Rows are points. To make a cloud, some directions were put in groups of two or more. Within a group, all points are equally far from the middle, so they leave a hole (a ring in 2 directions, a hollow ball in 3). The other directions are filled evenly. Then the cloud was stretched, turned, moved and blurred a little. Count the holes, and give their numbers of directions, smallest first.
(in the rows, 128 means zero)

Cloud (21 x 3):
| 170 | 128 | 147 |
|  81 | 143 | 140 |
| 118 | 185 | 130 |
| 107 |  91 | 163 |
| 145 | 177 | 134 |
| 148 | 133 |  96 |
| 158 | 120 | 122 |
|  76 |  98 | 103 |
| 131 | 104 |  79 |
|  86 |  86 |  88 |
| 112 |  84 | 143 |
| 154 | 169 | 135 |
| 113 |  84 |  98 |
| 155 | 165 | 131 |
|  93 |  84 |  93 |
| 140 |  94 | 116 |
| 161 | 107 | 141 |
| 134 |  81 | 159 |
|  76 | 131 | 131 |
| 140 | 180 | 132 |
|  84 | 156 | 138 |
Holes: 1 (2)

Cloud (28 x 4):
| 119 | 154 | 108 | 104 |
| 109 | 149 | 109 | 116 |
| 154 | 192 | 147 | 126 |
| 146 | 183 | 153 | 131 |
| 103 | 141 | 171 | 154 |
| 133 | 101 | 110 | 186 |
| 206 | 105 | 136 | 127 |
| 139 | 171 | 128 | 166 |
| 119 | 128 | 161 |  93 |
| 103 | 133 | 178 | 136 |
| 180 | 117 | 166 | 101 |
| 151 |  69 | 123 | 135 |
| 117 | 156 | 154 | 163 |
| 128 | 166 |  96 | 127 |
| 102 |  95 | 112 | 128 |
| 151 | 138 | 169 |  93 |
| 201 | 104 | 132 | 146 |
| 156 | 106 | 180 | 154 |
| 179 | 174 | 163 | 119 |
| 124 | 181 | 135 | 137 |
|  93 | 154 | 143 | 153 |
| 118 | 155 | 166 | 141 |
| 102 | 145 | 164 | 121 |
| 125 | 154 | 165 | 108 |
| 128 | 150 | 173 | 127 |
| 167 | 110 | 148 | 183 |
| 142 | 169 | 101 | 159 |
| 166 |  93 | 168 | 166 |
Holes: 1 (3)

Cloud (50 x 6):
| 115 | 105 | 106 | 145 | 107 |  84 |
| 176 | 114 | 125 | 101 | 112 |  87 |
| 137 | 164 | 155 | 155 | 127 | 123 |
| 107 | 176 | 118 | 109 | 142 |  87 |
| 168 |  95 |  82 | 166 | 163 | 116 |
|  83 | 145 |  88 | 115 | 133 |  97 |
|  73 | 107 | 107 |  97 | 142 | 107 |
| 172 | 103 | 120 | 173 | 131 | 140 |
| 116 | 112 | 116 | 100 | 111 | 182 |
| 149 | 127 | 116 | 123 | 202 | 114 |
| 128 | 140 | 122 |  71 | 176 | 110 |
| 101 | 103 |  66 | 120 | 185 | 140 |
|  76 | 140 | 102 | 120 | 124 | 101 |
| 140 | 115 | 148 | 174 | 125 | 112 |
| 164 | 148 | 149 | 116 | 112 | 157 |
| 117 | 155 | 108 | 140 | 106 | 162 |
| 169 |  81 | 149 | 127 | 125 | 153 |
| 102 |  65 | 139 | 134 | 147 | 144 |
| 148 |  82 | 133 |  88 | 160 |  92 |
| 105 |  78 | 149 | 121 | 141 |  97 |
|  80 |  85 | 117 | 100 | 139 | 107 |
| 133 | 132 | 103 |  79 | 189 | 145 |
| 124 | 129 | 167 | 153 | 139 |  99 |
| 154 |  95 | 138 | 143 |  89 | 123 |
|  75 | 132 |  97 | 110 | 138 |  99 |
| 148 | 120 | 116 | 128 | 186 |  87 |
|  79 | 118 | 121 | 127 | 154 | 165 |
| 124 | 167 | 134 | 101 |  82 | 134 |
| 118 | 172 | 124 | 146 | 120 | 150 |
| 146 | 100 |  47 | 128 | 131 | 137 |
| 107 |  85 |  91 |  70 | 133 | 121 |
| 136 | 105 | 136 | 169 | 107 | 111 |
| 107 | 133 |  73 | 127 | 186 | 148 |
|  96 | 143 | 102 | 125 |  88 | 112 |
| 157 |  57 |  73 |  99 | 152 | 143 |
| 139 | 151 |  96 |  65 | 115 | 121 |
|  70 | 113 | 108 | 110 | 137 | 103 |
| 147 | 128 | 141 |  65 | 155 | 101 |
| 157 | 156 |  73 | 115 | 139 | 154 |
| 115 |  67 | 124 |  95 | 145 |  97 |
|  74 | 127 | 136 | 109 | 143 | 155 |
| 112 | 113 | 111 | 109 |  75 | 135 |
| 168 |  86 |  65 | 140 | 135 | 116 |
| 150 |  86 |  71 | 172 | 154 | 138 |
| 139 | 158 |  67 | 104 | 127 | 123 |
| 128 |  57 |  79 | 100 | 177 | 133 |
| 187 |  84 | 111 | 100 | 168 | 133 |
| 107 | 132 | 100 |  67 | 169 | 125 |
| 136 | 173 | 139 | 144 | 115 | 141 |
| 107 | 137 | 116 |  57 | 148 | 118 |
Holes: 3 (2, 2, 2)

Cloud (85 x 8):
| 154 | 139 | 131 | 198 |  93 | 120 | 110 | 161 |
| 130 | 158 | 145 | 134 |  98 | 196 | 133 | 170 |
| 118 | 163 | 111 | 180 | 155 | 131 | 130 |  76 |
| 126 | 182 | 123 | 141 | 101 | 112 |  79 | 133 |
| 111 | 135 | 185 | 141 |  89 | 165 | 152 |  93 |
| 155 | 133 |  76 | 115 | 176 | 107 |  75 | 137 |
| 133 | 107 | 149 | 158 | 116 |  85 | 140 |  82 |
| 139 | 104 | 121 | 187 | 168 | 143 |  87 | 140 |
| 155 | 117 | 158 | 117 | 157 | 179 |  85 | 118 |
| 148 | 137 | 133 | 112 | 104 | 145 |  89 |  77 |
| 107 |  79 | 145 | 166 | 101 | 161 |  96 | 104 |
| 135 |  96 | 161 | 114 | 199 | 153 | 126 | 107 |
| 195 | 119 | 129 | 192 | 135 | 118 | 112 |  76 |
| 118 |  97 | 128 | 186 | 137 | 160 | 114 |  79 |
| 124 | 170 | 158 | 136 | 112 | 179 | 110 | 139 |
| 144 | 151 | 145 | 146 | 119 |  78 | 147 | 169 |
| 106 | 157 | 144 | 107 | 113 | 154 | 153 |  90 |
| 190 | 102 | 119 | 168 |  95 | 104 |  77 | 111 |
| 105 | 151 | 129 | 124 | 116 | 180 | 157 | 105 |
| 133 | 130 | 152 | 162 | 187 |  88 |  95 | 114 |
| 116 | 124 | 103 |  96 | 183 | 182 |  84 | 155 |
| 170 | 103 | 134 | 161 | 152 | 111 | 157 | 111 |
| 106 | 151 | 142 | 128 |  84 | 155 | 135 | 165 |
| 136 | 147 | 127 | 121 | 120 | 113 | 104 | 170 |
| 129 | 133 | 157 | 141 | 121 |  96 | 108 | 161 |
| 109 | 172 | 155 | 134 | 100 | 167 | 132 | 101 |
| 125 | 123 |  88 | 142 | 135 | 161 |  95 | 175 |
| 112 | 115 | 164 | 148 |  97 | 136 | 110 |  85 |
| 143 | 101 | 169 | 139 | 140 | 139 |  83 | 145 |
|  81 | 133 |  85 | 111 | 146 | 140 | 110 | 133 |
| 165 | 131 | 111 | 182 | 155 | 160 | 128 | 150 |
| 123 | 121 | 102 | 175 | 112 | 131 | 162 | 113 |
| 156 |  82 | 167 | 158 | 123 | 147 | 147 | 100 |
| 135 | 109 |  94 | 101 | 155 | 178 |  90 |  83 |
|  96 | 135 | 157 | 155 | 142 | 160 |  92 |  78 |
|  85 | 140 |  97 |  91 | 131 | 113 | 117 | 106 |
| 181 | 109 | 141 | 172 | 115 |  90 | 137 | 105 |
| 165 |  91 |  75 | 134 | 188 | 169 |  85 | 118 |
| 200 | 118 | 126 | 194 | 134 | 137 | 122 |  85 |
| 109 | 118 |  93 | 140 | 185 | 124 | 118 |  58 |
| 144 | 102 | 160 | 110 | 128 |  89 | 105 | 104 |
| 103 | 115 | 129 | 137 | 172 | 148 | 145 |  65 |
| 141 | 101 | 110 | 113 | 137 | 131 |  51 | 165 |
| 128 | 119 | 100 | 181 |  97 | 123 | 145 | 116 |
|  90 | 100 | 165 | 153 |  97 | 154 | 122 | 145 |
| 144 | 105 |  74 | 134 | 141 | 156 | 125 |  98 |
| 135 | 104 | 146 | 115 | 177 | 157 | 150 |  83 |
| 174 | 127 | 110 | 168 | 126 | 176 | 138 |  78 |
| 159 | 161 |  88 | 190 | 150 | 156 |  90 | 130 |
| 171 | 130 | 106 | 122 |  98 | 141 | 163 | 129 |
| 138 |  90 |  74 | 108 | 122 | 143 | 105 | 121 |
| 166 |  93 | 158 | 156 | 133 | 109 | 141 | 132 |
| 146 | 128 | 119 |  79 | 139 |  91 | 102 | 132 |
| 162 | 140 | 130 | 115 | 155 | 182 | 112 | 135 |
|  89 | 116 | 102 | 124 | 118 | 101 |  62 | 107 |
| 143 | 143 |  96 | 106 | 110 | 128 |  91 |  85 |
| 104 | 148 | 139 | 167 | 200 | 107 |  89 |  89 |
| 185 | 141 | 144 | 134 |  94 | 148 |  74 |  85 |
| 110 | 165 | 191 | 142 | 164 | 122 | 121 | 109 |
| 136 | 132 | 115 |  93 | 194 | 124 | 125 |  73 |
| 149 | 147 | 146 | 114 | 179 | 159 | 143 | 126 |
| 107 | 156 | 120 | 118 | 151 | 171 |  62 | 127 |
|  96 | 156 | 142 | 106 | 117 | 134 | 124 | 160 |
|  83 | 138 | 118 | 111 | 130 | 106 |  73 | 134 |
|  85 |  74 | 167 | 130 | 127 | 142 | 141 | 101 |
| 146 | 111 |  81 | 139 | 101 | 145 | 136 | 116 |
| 174 |  97 | 115 | 171 | 148 |  99 |  98 |  86 |
|  84 | 128 | 174 | 136 |  98 | 111 | 141 | 123 |
| 129 |  99 | 104 | 172 |  71 | 161 | 158 | 144 |
| 172 | 150 | 131 | 162 | 106 |  91 |  63 | 144 |
| 137 | 157 | 168 | 156 | 108 | 131 | 123 |  51 |
| 149 | 130 | 191 | 124 | 169 | 118 | 164 |  98 |
| 139 | 160 | 113 | 171 | 168 | 144 | 127 | 131 |
| 120 | 100 | 151 | 147 | 149 | 129 | 113 |  60 |
| 125 | 170 | 128 | 152 |  98 | 192 | 107 | 116 |
|  80 |  99 | 152 | 108 | 128 | 180 |  81 | 165 |
| 110 | 114 | 145 | 179 | 131 | 118 | 114 |  75 |
| 112 | 151 | 174 | 182 | 138 | 125 | 109 |  98 |
| 126 |  74 | 126 | 142 | 185 | 143 | 134 | 168 |
| 114 | 123 | 179 | 115 | 100 | 163 | 153 |  91 |
| 162 | 127 |  93 | 101 | 173 | 164 |  44 | 109 |
| 144 | 106 | 111 | 158 |  63 | 132 | 145 | 129 |
| 119 | 106 | 141 | 205 | 111 | 156 | 112 | 120 |
|  84 |  92 | 168 | 143 | 162 | 174 |  91 | 136 |
| 165 | 116 | 130 | 159 | 183 |  93 | 118 | 105 |
Holes: 2 (2, 3)

Cloud (88 x 9):
| 163 | 150 | 165 | 167 |  95 | 137 | 168 | 122 | 130 |
|  70 | 118 | 146 | 101 | 115 | 140 |  84 | 159 | 112 |
| 134 | 176 | 166 | 101 |  94 | 127 | 128 |  93 | 122 |
| 120 |  91 | 108 | 168 | 120 | 165 | 138 |  83 |  48 |
| 128 | 129 | 180 | 133 | 178 |  99 | 138 |  74 | 132 |
|  90 | 120 | 114 | 202 | 111 | 119 |  84 | 132 | 146 |
| 100 | 133 | 175 | 169 | 147 | 134 | 119 | 142 | 108 |
| 108 | 191 | 136 |  94 | 162 | 150 | 121 | 166 | 126 |
| 162 | 169 | 150 | 119 | 128 | 177 | 139 | 134 | 148 |
|  80 | 113 | 109 | 138 | 130 | 103 | 182 | 121 | 100 |
|  98 | 153 |  96 | 136 | 191 | 169 | 140 | 132 | 157 |
| 144 | 105 |  83 | 144 | 169 | 112 |  83 |  84 | 137 |
| 112 |  88 |  95 | 185 | 162 | 140 | 149 | 139 | 175 |
| 108 | 151 | 178 | 110 | 167 | 133 | 132 |  72 | 140 |
| 104 | 160 | 111 | 120 | 170 |  93 | 156 |  92 |  97 |
| 138 |  96 | 149 | 141 | 150 | 158 |  83 | 100 | 128 |
| 128 | 111 | 163 | 166 | 197 | 196 | 141 | 124 | 166 |
|  88 | 134 | 117 | 148 | 121 |  92 | 114 | 107 | 153 |
| 150 | 113 |  97 |  96 | 144 |  83 | 110 |  96 | 158 |
|  83 |  81 | 136 |  83 | 183 | 160 | 143 |  91 | 122 |
| 136 | 117 | 141 | 172 | 145 | 134 | 166 | 150 | 102 |
| 153 | 109 | 114 | 119 | 143 | 124 | 130 |  83 | 140 |
| 111 | 127 | 136 | 141 | 116 | 112 | 130 |  89 | 192 |
| 130 | 120 | 142 | 108 | 147 |  91 | 148 |  75 | 152 |
| 166 | 128 |  92 | 156 | 130 |  89 |  95 | 160 | 116 |
| 155 |  69 | 137 |  99 | 115 |  91 | 125 | 136 | 154 |
|  49 | 143 |  77 | 104 | 141 | 159 | 109 | 142 | 130 |
| 128 | 178 | 113 | 132 | 147 | 144 | 130 | 161 |  85 |
|  87 | 117 | 135 | 180 | 128 | 127 |  79 | 119 | 151 |
|  99 | 113 | 135 | 134 | 178 | 108 | 102 |  67 | 142 |
| 132 | 138 |  72 |  94 |  78 | 102 | 156 |  82 | 101 |
| 103 |  74 | 156 | 102 | 152 | 108 | 103 |  79 | 119 |
|  91 | 163 | 146 | 117 | 174 | 112 | 130 |  66 | 128 |
| 154 | 101 | 135 |  99 | 162 |  79 | 136 | 145 | 107 |
| 107 | 128 | 114 | 133 | 195 | 119 | 161 | 145 | 117 |
| 107 |  81 | 102 | 137 | 144 | 136 | 140 | 100 |  78 |
| 133 | 103 |  80 | 119 |  98 | 116 | 157 | 105 | 132 |
| 183 | 176 | 114 | 163 | 136 | 178 | 129 |  91 | 134 |
| 135 | 122 |  54 | 139 | 121 | 139 | 106 |  78 | 122 |
| 113 | 125 | 136 | 126 | 111 | 132 | 120 | 142 | 174 |
| 129 | 184 | 114 | 153 | 158 | 152 | 134 | 144 |  66 |
|  83 | 166 | 136 | 106 | 193 | 154 | 163 | 162 | 112 |
| 139 | 132 | 165 |  93 | 112 |  94 | 123 | 134 |  92 |
|  98 |  93 |  96 | 155 |  98 | 112 | 121 | 142 | 113 |
| 127 | 121 | 112 | 157 | 120 | 164 | 114 | 116 | 126 |
| 179 | 132 | 131 | 141 | 135 |  97 | 122 | 102 | 159 |
| 177 | 128 | 162 | 176 | 139 | 115 | 124 |  83 | 148 |
| 108 | 104 | 133 | 164 | 130 | 178 | 114 | 172 | 126 |
| 121 | 143 | 133 | 151 | 150 | 215 | 173 | 148 | 114 |
| 147 | 139 | 117 | 164 | 116 | 145 | 189 | 154 | 123 |
| 109 |  79 | 154 |  74 | 148 | 128 | 101 | 149 |  93 |
| 163 | 184 | 102 | 153 | 115 |  97 | 135 |  78 | 138 |
| 102 | 106 | 147 |  90 | 113 | 134 | 189 | 174 | 128 |
|  97 | 134 |  98 | 111 | 162 | 189 | 140 | 102 | 139 |
| 143 |  88 | 100 | 165 | 120 | 103 | 104 | 137 | 145 |
|  85 | 143 |  70 |  74 |  57 | 122 | 138 | 121 | 127 |
| 157 |  44 | 101 | 102 |  98 | 124 | 117 | 105 | 156 |
| 163 | 144 |  81 | 184 | 152 | 121 |  81 |  65 | 140 |
|  88 | 132 |  92 | 102 | 116 | 106 | 157 | 108 |  83 |
| 116 | 135 | 104 | 100 | 127 | 141 | 122 |  67 | 117 |
| 128 | 100 | 129 |  89 | 146 | 181 | 134 |  86 | 116 |
| 150 | 183 | 136 | 119 |  50 | 136 | 140 |  87 |  97 |
|  85 | 146 | 111 | 116 | 139 |  75 | 137 | 148 | 163 |
| 149 | 119 |  86 | 126 | 143 | 106 | 143 |  87 | 128 |
| 112 |  98 | 152 | 153 | 138 | 128 | 152 |  90 |  68 |
| 101 | 134 | 102 | 144 | 102 |  94 | 152 |  98 | 168 |
| 153 | 192 | 119 | 115 | 122 | 177 | 138 | 129 |  69 |
|  75 |  72 |  94 |  95 | 142 | 135 | 135 | 129 | 107 |
| 153 | 114 | 153 | 139 | 176 | 144 | 167 |  88 | 138 |
| 135 | 150 | 112 | 107 | 182 | 140 | 109 | 105 | 143 |
| 111 | 158 |  64 |  98 |  62 | 139 | 119 |  95 | 125 |
| 113 |  91 | 140 | 139 |  61 | 193 | 155 | 128 | 114 |
| 145 |  80 | 126 | 102 |  92 | 127 | 150 | 118 | 111 |
| 108 | 141 | 117 | 188 |  93 |  87 | 105 |  73 | 141 |
| 122 |  98 |  80 | 108 | 140 | 173 | 148 | 130 | 109 |
| 115 |  91 | 138 | 148 | 105 | 122 | 138 | 114 | 144 |
|  81 | 106 | 103 |  90 | 116 | 114 |  89 | 138 | 116 |
|  63 | 147 | 104 |  77 | 129 | 204 | 118 | 130 | 104 |
|  78 | 123 | 140 | 127 | 153 |  51 | 134 | 125 | 116 |
| 120 | 123 |  90 |  98 | 112 | 106 | 101 | 152 | 143 |
| 140 |  78 | 146 | 120 | 154 |  88 | 142 | 144 | 201 |
| 164 | 175 | 139 | 142 |  57 | 157 | 164 | 168 |  89 |
| 105 | 140 | 142 | 103 | 171 |  92 | 148 |  95 | 119 |
| 136 | 170 | 112 |  88 |  59 | 139 | 150 | 133 | 119 |
| 161 |  98 |  88 | 144 | 167 | 102 | 129 | 124 |  73 |
| 107 | 109 | 109 | 135 | 173 | 177 | 167 | 153 | 132 |
| 186 |  86 | 132 | 103 | 162 | 108 | 106 |  69 | 112 |
| 128 | 121 | 116 |  79 | 139 | 115 | 164 | 167 | 114 |
Holes: 0
